Each row of a before or after table is a point. One or more steps were done to the points. Then noise was added and the rows were shuffled. The steps act on how far a point lies along the listed directions, d1 being the first. What was done? A step turns or swaps two directions, mirrors them in a line or flattens them onto one, adds a multiple of one to another, or multiplies one. Angles are multiples of 10 degrees, from the lower direction toward the higher: turns from -170 to 170, lines from 10 to 170 but not 90. Use the fewest steps. Two steps may share a direction if one is a turn and the other turns, adds or multiplies; they go together, in the order done. Otherwise the lowest direction goes first.

Directions:
(1): [-4.9 -1.8  2.1]
(2): [0.6 3.5 4.3]
(3): [-2.7  3.9 -2.9]
Before (14 x 3):
[[ 2.9 -0.2 -1.3]
 [-6.6 -2.0  1.7]
 [-6.3 -0.6  1.8]
 [-5.9 -1.0 -3.4]
 [-5.8 -0.3 -0.3]
 [-7.5 -2.0  1.9]
 [-5.6  0.0 -0.3]
 [ 0.5  3.1  1.4]
 [ 2.7  0.2  2.2]
 [-5.8 -2.6 -0.8]
 [ 1.7 -3.5  5.7]
 [-0.4  1.1  5.2]
 [ 2.0  1.1  2.4]
 [ 1.7  0.7  1.2]]
After (14 x 3):
[[-2.9 -3.7  3.3]
 [-4.8  4.2 -2.6]
 [-4.0 -4.8  1.6]
 [-2.7 -3.4  3.6]
 [-1.4 -6.3  2.6]
 [-6.2 -3.5  3.7]
 [ 2.4  0.5 -2.2]
 [ 0.3  2.0 -0.4]
 [ 0.1  3.4 -1.2]
 [ 1.1  2.4  2.4]
 [-4.7 -2.5  3.9]
 [-2.8  4.2  1.9]
 [ 0.0  3.4 -0.1]
 [-5.8 -3.2  2.9]]
Steps: mirror d2 and d3 in the line at 10 degrees

Directions:
(1): [-4.0  3.1 -0.5  0.0 -4.1  2.2 -4.2 -0.2  5.4]
(2): [ 4.1  3.1  1.8  2.4  0.8 -5.0 -3.7 -4.2  1.1]
(3): [-2.0 -2.1 -1.5 -4.8 -4.1 -4.4  2.2 -4.4 -0.3]
(4): [-2.8 -2.8  7.3  3.7 -2.3 -1.4  1.7  0.4  0.4]
(5): [ 2.0  0.3 -3.9  4.7 -6.1 -1.6  0.7  2.8 -2.2]
Before (9 x 9):
[[-0.7  0.6  0.9 -2.6 -1.9 -0.2  1.2  0.5 -0.3]
 [-0.2 -5.2  7.6  3.0 -1.3 -4.0  4.3 -3.5 -0.4]
 [ 2.4  1.9  4.9  2.6  4.1 -2.1 -4.7 -2.9  4.6]
 [ 1.9  2.5 -1.8 -0.9 -0.8 -4.1 -1.1 -3.3  0.0]
 [-1.1 -2.4  3.1  3.1  1.0 -1.3  3.1  0.8 -1.4]
 [ 4.6  3.9 -0.3  8.1  4.3  2.8 -6.3  2.5  2.4]
 [ 3.9 -1.4  2.2 -0.5  1.7  0.8  3.7  1.1 -4.3]
 [-0.9 -3.9  6.2  3.7 -3.2 -1.6  1.3 -0.1  1.2]
 [ 0.7  4.3  0.5  3.9  6.2  6.5 -3.7  6.0  1.2]]
After (9 x 9):
[[ 1.3  1.2  1.6 -1.4  1.1 -0.3  1.0  0.8 -0.8]
 [-7.8  3.0  1.5  0.0 -5.3  3.1 -3.8  1.4  6.2]
 [-1.4  1.3 -2.1 -3.2  2.6 -2.1  0.2 -4.0  1.0]
 [ 4.1  0.2 -5.6 -6.3  5.1 -0.6  1.3 -5.0  0.2]
 [ 4.3  1.2 -3.2 -3.8  4.8  0.5 -3.0 -2.9  2.2]
 [ 0.4 -0.4  1.3 -5.2 -4.0 -1.9  2.1 -4.3 -0.1]
 [ 1.8  0.1 -3.1  2.2 -1.9 -0.4  2.4  3.2 -3.3]
 [-4.5  2.8 -5.9  2.9 -7.2  3.1 -5.2  1.4  5.3]
 [-1.0  0.0 -7.6 -2.7 -1.1  4.9 -1.1  3.9  2.1]]
Steps: mirror d1 and d3 in the line at 140 degrees; turn d2 and d4 by -140 degrees; turn d2 and d5 by -60 degrees

Directions:
(1): [ 4.8  1.7  0.4  1.2 10.1 -2.1  2.0  0.9  1.4 -0.3 -0.3  0.5  1.0 -1.6]
(2): [ 4.2 -4.6 -6.2  4.6 -1.8 -2.7 -0.2 -0.3 -3.6 -1.7  1.5 -1.6 -1.6 -3.7]
(3): [-5.0  0.4 -1.7 -3.5  3.0 -2.3  1.7  3.6 -7.6  2.7  3.1 -1.0 -0.1  0.3]
(4): [ 0.5 -1.4  1.8 -1.7 -1.7  2.6  3.8  4.0  4.1  2.9  4.0 -3.0 -0.2 -6.8]
(5): [ 1.5 -0.6  1.2 -4.6 -3.3 -7.1  3.8  1.1  0.3 -2.2 -3.1  4.8  1.0 -2.1]
Before, 9 rows:
[[  2.8  -2.7   0.5   1.7  -0.6   2.2   1.1  -1.4   4.8  -0.4   0.9  -1.7
    0.8  -5.0]
 [  3.6  -2.9   0.5  -2.1  -4.3  -3.7   2.1  -1.1   3.6   3.1  -0.5   1.1
   -2.1  -2.5]
 [ -1.9   0.3   5.3  -1.4  -3.0  -0.2   3.4   0.2   1.8  -1.3  -0.6   3.5
   -0.2  -0.5]
 [  1.8  -1.5   0.0   0.6  -2.9  -1.4   2.3   2.7  -0.1   0.3   1.0  -1.7
    0.9  -3.9]
 [  6.0   0.1   0.2   2.2  -2.5  -3.7   2.4  -2.7   3.1  -2.2  -1.5   3.2
    1.4  -2.9]
 [ -0.1  -0.9  -3.6  -1.2  -4.4  -4.3   0.8  -0.5  -0.6  -3.8  -0.8   1.9
    1.2  -2.1]
 [  6.2  -0.9   0.6   0.9   4.6  -4.7   3.4   3.6   0.4  -2.2  -2.1   2.3
    2.1  -5.0]
 [ -0.5   1.4  -0.1   8.6   4.2  14.5  -5.5  -2.1   2.3   5.2   2.1 -10.0
   -1.8   4.9]
 [  2.9  -0.9   1.2   0.6  -2.6  -1.2  -0.8  -1.7   2.2   0.0   0.2   1.0
   -0.4  -1.7]]
After, 9 rows:
[[-6.8  2.8  5.5 -0.8  0.2  4.3  0.1 -0.7 -0.5  1.0  0.9  1.0 -0.4  4.7]
 [ 7.8  4.3  3.2 -1.7 15.8 -7.7  6.2  2.3  1.1 -0.1 -6.1  3.2  2.9  1.5]
 [-0.2 -0.8 -4.4  3.8 -6.4 -2.2 -2.3 -3.9 -5.6 -1.5  0.1  1.2 -0.4  2.0]
 [-0.1 -2.4 -3.2  2.0 -1.7 -1.5  0.0  2.4 -5.4  0.5  2.6 -3.0  0.3 -1.5]
 [-2.0 -2.7 -3.5  0.8 -3.0 -1.3 -3.3 -2.5 -4.7  4.3  1.9 -1.8 -3.3  3.2]
 [ 0.6 -0.7 -2.1  1.6 -1.1 -1.2 -3.2 -1.9 -3.0  0.6  1.0  0.7 -1.0  1.5]
 [-1.5 -4.0 -2.4 -0.2 -9.7 -3.7 -0.5  2.2 -5.6 -2.3 -1.1  1.3  0.1 -1.8]
 [-0.7 -2.1 -6.4  4.4 -4.3  2.0 -2.8 -1.8 -1.4 -2.3  2.6 -3.4 -0.9 -1.7]
 [-1.4 -2.2 -3.5  0.1  2.0 -4.1 -0.3 -1.6 -7.1 -1.3  0.2  0.9  0.7  0.9]]
Steps: turn d1 and d5 by 110 degrees; multiply d2 by 2; swap d3 and d4
